Each row is a point. Each copy is the shape, with its points in the same order, stretched, turned, moved and blurred by noise. Some copies are also mirrored. Which?
(in the rows, 128 means zero)

Shape (9 x 3)
[[185  71 111]
 [139 184 103]
 [200 130 111]
 [102 173 100]
 [168  83 116]
 [158  82 191]
 [130  92 159]
 [ 72 141 175]
 [115 192  98]]
Copy 1 (9 x 3)
[[180 128  96]
 [123  73 160]
 [186  92 144]
 [ 94  80 135]
 [166 137  99]
 [141 211 133]
 [122 177 117]
 [ 61 177 136]
 [101  66 155]]
Copy 1 is: mirrored
Copy 2 (9 x 3)
[[128 165  83]
 [146 181 186]
 [170 176 122]
 [116 176 187]
 [126 160  91]
 [122  55  65]
 [107  97  93]
 [ 88  73 146]
 [136 181 201]]
Copy 2 is: only turned

Shape (10 x 4)
[[188  77 169 131]
 [ 82 129   8  88]
 [178 135 142 162]
 [ 96 200  72  89]
 [114 104 146 170]
 [115 139  37  65]
 [173 103 124 163]
 [144 114 147 108]
 [127 138 161 193]
 [165  96 180 125]]
Copy 1 (10 x 4)
[[175  61 131 171]
 [ 28  67 164 158]
 [146 124 133 175]
 [ 40 121 115 135]
 [144 117 171 130]
 [ 41  62 128 161]
 [153 104 157 178]
 [132  79 125 144]
 [145 162 156 136]
 [162  85 124 145]]
Copy 1 is: only turned
Copy 2 (10 x 4)
[[167  90 128  56]
 [176 197  90 159]
 [116  87 136 105]
 [ 57 164 113 157]
 [119 108 186 100]
 [162 182  74 144]
 [151  94 132 108]
 [128 121 117  74]
 [ 72  98 192 105]
 [142 102 140  52]]
Copy 2 is: mirrored

Shape (12 x 6)
[[202 157  92 148 136 161]
 [104 163  65  71  94  37]
 [159 129 200 189 134 201]
 [100 113  74 112  69  40]
 [108  93  90 134 163 158]
 [ 98 184  62  83 110 126]
 [169 145 168 102 124 136]
 [112  94 112 135 145 150]
 [ 73  89 100 127 161  93]
 [150 134 170 125 110 189]
 [118 137  93  56 194 165]
 [ 84  49  76  94 121 120]]
Copy 1 (12 x 6)
[[212  55 112  94 180 104]
 [121 117  50  45  50 179]
 [142 114 176 172 165  98]
 [106 136 114  42  35 151]
 [163 172 114  64 169 118]
 [162 105  22  81  86 134]
 [115  89  94 112 142 147]
 [144 164 126  79 151 118]
 [129 213 126  58 121 160]
 [120  97 106 141 141 103]
 [155 149  18  63 199 156]
 [105 192  95  22 123 121]]
Copy 1 is: only turned
Copy 2 (12 x 6)
[[127  37 149 154  83 133]
 [120 169 184  47 137 158]
 [ 96  89 126 225  72 100]
 [ 97 160 196  84 177 141]
 [180 109 118 182 160 120]
 [137 152 136  91 112 184]
 [ 99 116 128 125  73  94]
 [156 117 125 173 153 113]
 [180 155 153 157 174 109]
 [ 93 117 100 165  88 120]
 [214 128  77 132 110 112]
 [166 152 115 138 217 112]]
Copy 2 is: mirrored
Copy 3 (12 x 6)
[[170 128 131 119 160 205]
 [ 86 154 133 229 106 183]
 [188 119 147  28 156  95]
 [ 97 103 111 226 134 156]
 [149 111  86 112  89 165]
 [136 167 134 203  85 195]
 [132 158 125  98 155 137]
 [144 108  83 113 109 140]
 [101 101 107 132  87 137]
 [171 164 123  86 140 114]
 [140 186  91 123  56 193]
 [128 117  47 164  89 138]]
Copy 3 is: only turned
Copy 4 (12 x 6)
[[202 111 118 109 103 156]
 [128 142 174 102  98  39]
 [101 120  98 158 121 212]
 [106 133 198  93 108  72]
 [139 180 157  94 127 151]
 [142 169 158 118  76  86]
 [135 131 134 171 128 131]
 [129 169 155 110 131 154]
 [102 180 167  84 136 111]
 [121 142 138 172 113 172]
 [180 212 143 133 118 107]
 [127 197 217 103 140 110]]
Copy 4 is: only turned
